Every row gives one point. Each copy is the shape, with its points in the same order, turned, moved and blurred by noise. Some copies are also mirrored. Which?
In the rows, zero is written as 128.

Shape (8 x 3):
[[147 118 141]
 [171  91  97]
 [ 79 187 175]
 [173 114  93]
 [119 201 113]
 [132 106 181]
 [111  89 122]
 [162  88 119]]
Copy 1 (8 x 3):
[[153 141 138]
 [129 192 119]
 [150  41 142]
 [134 177 101]
 [137  75  77]
 [167 129 178]
 [105 144 160]
 [137 181 139]]
Copy 1 is: mirrored
Copy 2, 8 rows:
[[124 131 151]
 [ 71 123 130]
 [205 192 158]
 [ 73 143 141]
 [137 221 161]
 [160 107 154]
 [131 127  98]
 [ 93 111 134]]
Copy 2 is: mirrored
Copy 3 (8 x 3):
[[145 151 125]
 [116 157  78]
 [144 105 209]
 [115 131  82]
 [104  66 153]
 [172 160 151]
 [103 177 142]
 [127 164  95]]
Copy 3 is: mirrored
Copy 4, 8 rows:
[[129 131 144]
 [128  88 109]
 [108 233 164]
 [142 102 104]
 [139 207 113]
 [107 135 181]
 [ 74 119 127]
 [123  97 131]]
Copy 4 is: only turned

Shape, 9 rows:
[[185  94  46 117 131 130]
 [157 160 146 102  64 158]
 [155 144  86 112 112 147]
 [121 174 139 142  93 159]
 [148 131 129 245 109 138]
 [144 147 149 104 147  77]
 [115 102  85 108 119 106]
 [145 158 163 117  86  33]
 [119 102 144 109 166 157]]
Copy 1:
[[196 165 108  66 157 117]
 [154 139 128 134  45 142]
 [157 165 124  93 107 146]
 [108 164 120 143  75 154]
 [102 205  74 178 136  80]
 [106 115 179 105 123 106]
 [131 117 101  72 138 134]
 [ 85 102 161  96  71  57]
 [136 112 138 145 160 169]]
Copy 1 is: only turned
Copy 2 (9 x 6):
[[192 112  70  74 175 126]
 [166 163 119 153 109 169]
 [160 147  81 124 156 133]
 [133 153 115 179 111 125]
 [161  68 155 158 110  56]
 [109 177 148  78 138 123]
 [129 144  65  71 122 115]
 [147 212 173  81  91 105]
 [ 84 108  99 104 141 159]]
Copy 2 is: only turned

Shape:
[[107 114 210 155  82 123 116  58]
 [142  75 172 166  90 174  93  81]
 [161 150 126 119 125 115 116 145]
 [137 188 142  89 130 138 135 179]
 [155 157  83 171 142  85 154 135]
 [148 125  91 117  97  68 119 104]
 [169 210 113 104 113 156 111 134]
 [ 83 179 125 113 104 139 106 143]
 [ 99 125 224 114  73 128  71 128]
 [ 93 121 220  88  76 183 166 119]
 [156 147 109 115 154  70 141 136]
 [118 130 104 137 119  80 131 167]
 [ 87  99 185 107 138 137 106  85]
 [140 155 111 158 150  40 113 137]]
Copy 1:
[[ 70 154 148  37 169 142 153 136]
 [112 157 119  57 179 201 153 150]
 [134 171 132 152 130 136 100 122]
 [160 164 177 149  81 133  98 131]
 [ 91 185 101 200 117 134 140 121]
 [ 91 140  77 137 123 126  99  90]
 [151 204 156 135  92 164  87  91]
 [ 92 149 172 118  77 163  92 140]
 [109 134 174  32 150 134  82 172]
 [150 132 180  30  93 131 168 153]
 [112 149 121 187 135 108 118 104]
 [ 97 135 108 168 108 122 112 155]
 [ 90  94 173  76 159 166 147 126]
 [ 65 164 120 190 154 104  94 126]]
Copy 1 is: mirrored
Copy 2:
[[144 135 169 194  82 201 100  87]
 [145  96 122 227 134 186 117 103]
 [134 162 102 139 138 113 129 131]
 [124 166  87  75 140 135 113 137]
 [104 185 143 146 146  92 193 127]
 [124 156 114 169  77  83 158 116]
 [124 183  59 112 153 132 127  88]
 [ 71 142 103 111 116 146 105 106]
 [131 133 119 169  84 193  41 133]
 [160  94 121 109  93 240 104 124]
 [141 170 136 124 124  73 150 132]
 [ 94 154 134 137 113 100 149 165]
 [138  83 160 152 108 154  82  97]
 [106 198 164 155 123  66 133 141]]
Copy 2 is: only turned
Copy 3, 14 rows:
[[121 133 147 157 108 169 169  41]
 [112  68  97 137 117 170 131  47]
 [146 133 106  99 138  74 131 103]
 [125 131 136  82 182  61 164 136]
 [178 148  91 123  99  91 143 156]
 [141 182 111  91  79  98 109  89]
 [136 155  84  46 170 100 162 104]
 [ 84 164 104 103 160 113 149 120]
 [ 63 132 158 140 155 113 156  16]
 [ 67  82 202 105 153 156 170  90]
 [188 161 132 106 124  76 109 125]
 [116 151 122 124 109  65 115 134]
 [106 121 162 150 159 154 101  74]
 [178 181 100 143 108  61 113 111]]
Copy 3 is: mirrored

Shape:
[[124 178  82 129 121 142 152  84 178 117 145]
 [125 115 121 103 150  97  76 112 126 124 147]
 [160 148 140 113  96 150  96 102 122 104 146]
 [171 138 144  88 149 156 120  87 116 105 122]
 [174 110 155 100 119 154 149 115 163 119 143]
 [149 129 147  91 140  69 162 180 112 111 109]
 [105 114 129 173  81 129  84 143 112 128 144]
 [113 143 145 132 126 100 138 212 110 129 129]
 [107 117 136  91 148 161 145 155 156 197 102]
 [122 149 121 102 135 114 136  88 133 123   7]
 [109 140  95 176 155 155 157  89 116  91  66]
 [133 142 104 129 163 152 165 149 133 108 100]
 [108 164 159  98 136 102 157 134 144  95 120]
 [130 117 158 230 156 151 127 111 108 162  91]
 [128 117 157  96 125 123 169 152 106 172 140]
 [106 115 141 137 150 156 158 105 120 101 142]]
Copy 1:
[[141 147  97 149  69 156 170  65 140 115 101]
 [134 134 114  86 128 148  82 104 154 109 137]
 [168 123 154 114 109 135 147 117 119 127 133]
 [165 135 148 128 163 168 136  96 125 131 111]
 [153 102 142 162 129 148 147 114 159 169 133]
 [132 132  91 170 170  88  77  97 142 159 124]
 [116 116 115  96  98  87 137 167 124  99 138]
 [102 153  92 152 142  60  98 120 135 134 159]
 [ 81 168  98 152 118 166 133 133 144 200 159]
 [132 192  99 121 146 147 113 129 106 186  35]
 [115 158  87 148 152 142 173 131 108 104  45]
 [129 166  89 192 151 140 146 123 138 127 112]
 [104 157 132 160 131 103 116  73 140 145 101]
 [ 94 142  88  89 174 113 212 177 150 129 104]
 [ 93 113  97 147 150 121 120 104 120 187 159]
 [ 97 117 128 157 152 145 159 105 134 109 105]]
Copy 1 is: mirrored
Copy 2:
[[158 165  97  82 122 158 137 109 151 158 143]
 [122 100 120  97 132 104  79 107 106 117 121]
 [153 132 130 127  77 133  88 123 127 102 153]
 [165 101 161 104 106 145 110 106 110  80 147]
 [149  96 137  96  87 134 143 135 169  85 147]
 [ 80 154 162 105 163  92 125 151 138  64 122]
 [ 89 105 108 179  95 102  93 133 126 151 127]
 [ 61 136 153 148 169 103  94 168 154 106 143]
 [ 66  80 151  80 135 189 135 159 145 126 128]
 [101 168 166  99 128 200 123  86 108 102  45]
 [151 148 144 161 162 173 155  79 121 143  83]
 [136 138 145 129 178 157 138 135 137 114 121]
 [ 89 155 153 102 145 125 106  99 165  95 142]
 [130  85 187 174 119 129 138 126 129 192  80]
 [ 71 107 166 102 122 123 145 152 128 103 170]
 [129 102 135 133 147 137 146  87 140 127 153]]
Copy 2 is: only turned
Copy 3:
[[154 127  96 139 168 172 158 106 197 105 156]
 [171 129 137 109 129  99 115 126 103 113 171]
 [187 148 148 128 137 168 118 115 126  86 114]
 [164 134 152  81 171 171 130 126 104  90 115]
 [185 108 164 126 149 181 167 147 131 119 110]
 [141 123  99 114 113 137 192 152  54 131 118]
 [161 133 135 181  85 118  89 125 130 104 117]
 [114 143 117 154  76 138 156 171  88 130 126]
 [110 131 161 102 111 136 161 143 162 188 116]
 [134 134  70  80 182  98 144 119 132 141  54]
 [ 84  92  71 125 183 151 101 143 153 109  96]
 [107 109  98 107 149 176 147 167 134 120 120]
 [127 141 125 133 142 133 191 129 115  92 119]
 [101 116 143 187 180 132  63 155 127 161  89]
 [120 127 160 149 107 155 174 112  98 164 119]
 [109  86 150 139 151 160 146 129 128  86 123]]
Copy 3 is: only turned

Shape:
[[205 126  92  40 119 133 177  68 139 148 123 122]
 [196 156  86  55 146 201 175  84 143 118 155 122]
 [157 152 116 131 151 144 112 115 147 183 101  97]
 [150 161 130 145  95 121  53 144 149 180  95 116]
 [139 132  98 170 116 117 116 100 142 196 148 103]
 [129 145 195 147 139 137 121 122  81 152  98 125]
 [110 151 147  80  96 123 131 152  94 140 132  85]
 [119 121 166 133 127 115 140 194 117 128 127 154]
 [ 94 133 180 131  64 125 153 164 108 153  78 155]
 [162 150 109 150 101 153 136 103 180 134  95  72]
 [184 112  88  58 145 184 161  93 152  96 137 108]
 [186 164  70 156 137 108 119 136 141 185  72  74]
 [130 152  98  49 155 163 195  92 153 125 127 108]
 [130 113 197 110 111  78 131 144 134 142 111  99]
 [130 125 168 121 108 145 123 136 104 154 121 114]
 [138 130 174 158  87 122 136 164  68 141 122 108]
 [140  73  80  34 136 173 167  91 126 115 102 106]
 [100 132 147  96 103  86 134 113  88  79 105 145]]
Copy 1:
[[157 131 105 176 144 162 161  82 116 119  21 100]
 [146 105  82 189 171 167 145  89 173 149  52 130]
 [ 99 140 113 120 140 104 116 145 102 162  75 122]
 [119 143 117  82 124  86 146 214  92 142  82 131]
 [147 166 116 125 127  87 138 140  79 176 125 117]
 [ 76 181 156  72 158 136 135 140 136 112 117 137]
 [155 153 118  67 131 158 110 150 151 107 100  90]
 [101 126 117  82 163 131 145 156 126  69 161  92]
 [ 95 166 135  52 148 160 187 176 127 104 134  60]
 [112 141 134 171 112 128 130 182 126 175  87  93]
 [132  94  87 191 121 174 135  95 157 127  67 124]
 [101 177  86 154 133  78  97 178  81 150  63  90]
 [129 103 102 149 141 154 130  70 176 146  64  69]
 [123 139 183  81 123 141 124 152 101  78 114  86]
 [116 152 133  82 141 157 138 152 122 121 119 123]
 [121 198 134  85 155 158 130 178 121  94 149 111]
 [116 111  69 149  84 202 143  68 139 123  63  96]
 [124 168 134  88  96 132 167 123 176  58 112  91]]
Copy 1 is: only turned
Copy 2 (18 x 12):
[[114  66 153 109 159 106 241  99  66 146 115 130]
 [109 108 173  98 171 141 244  94 103 144 142  64]
 [157  85 133 100 126 107 155 105 147 157 169 124]
 [161 121  98  73  90 126 117 129 125 125 184 164]
 [148  96 103 153  70 105 168  84 161 133 148 126]
 [159 141 125 124 146  89  79  94 120 108 156 110]
 [135 116 106 125 107 110 115 126  62 155 141  70]
 [136 152 140 170 121 144  82 133  92 148 155 133]
 [128 157 163 123  90 109  62 114  71 125 120 143]
 [123  92 122  74 105 155 150  76 154 147 115 126]
 [ 79  74 160 108 179 154 218 110 103 137 140  83]
 [212  43 129  97  89 133 148 114 158 157 146 141]
 [ 90  96 179 113 153 107 205 129 107 183 106  68]
 [125 117  80 146 148  97  78 110  80 161 120 145]
 [127 124 124 133 123 105 106  95  86 124 162 108]
 [169 133 114 149 108 128  78  83  70 112 141 104]
 [ 56  43 178 126 156 122 186 121  82 136 129  84]
 [111 126 120 148 150 106 107 173  80  93  92 101]]
Copy 2 is: mirrored
Copy 3, 18 rows:
[[117 111 161  97 154 136 121 142  88   7 143 194]
 [110 133 181 119 169 157  63 174 121  27 147 168]
 [109  85 166 130 129  95 136 179  96 118 115 140]
 [113 106 143 114 103 103 180 189 111 144  53 137]
 [112 102 161  93  88 105 164 174 126 142 153 146]
 [143 117  99 167 139 143 144 154  72 164 114 142]
 [161 124 131  87 144 164 138 136  79 117  97 100]
 [190 125  98 139 116 121 119 116 133 142  88 125]
 [194  96  66 138 144 151 186 145 129 129  93 121]
 [109 100 194 157 121 132 176 171 132  83 121 114]
 [102 107 180 129 140 167  71 134 124  25 129 155]
 [108 101 167 132  91  49 164 193  86  82 117 104]
 [120  98 163 109 200 144  90 131 119  47 156 130]
 [174 106 138 133 129 135 175  88  83 135  90 143]
 [158 105 120 129 122 160 140 151  96 137 102 140]
 [187 140 102 144  90 156 158 152  86 143 113 115]
 [106  54 133 107 139 178  81 116 103  18 135 139]
 [120 147  70 119 140 161 153  82 105 102 103 119]]
Copy 3 is: mirrored
Copy 4, 18 rows:
[[ 73 115 160 108 135  66 124 114 199  85  63 193]
 [134 163 143 114 109 106 144 120 216  91  67 210]
 [142  84 128 157 166 112 128 140 164 115 112 122]
 [146  59 104 171 172  90 155 168 115 102 146 131]
 [127  76 100 110 173 119 108 137 172 110 163 120]
 [142 119 109 133 194 122 143 104  70 134 102 130]
 [131 119 109 115 128  40 143 118 103 157 114 133]
 [ 85 137  90 141 126 117 181 125  78 151 130 114]
 [ 93  77  70 152 142 100 168  82  54 150 120 146]
 [145 100 131 184 133  96 119  89 169  83 149 147]
 [116 162 184 125 104 104 146 104 195 105 101 199]
 [143  54 132 163 140  97 138 134 170  61 111  75]
 [120 142 145 133  88 103 102  99 185 146  60 180]
 [ 77 124 124 160 175  63 129 112  84 152 135 120]
 [125 116 113 130 172  94 161 109 108 139 123 143]
 [121 128  87 120 165  89 166  88  70 117 135 106]
 [ 98 113 209  99 100  94 150  86 172 147  86 199]
 [ 87 126 138 107 116  87 105 115  42 120 113 157]]
Copy 4 is: only turned
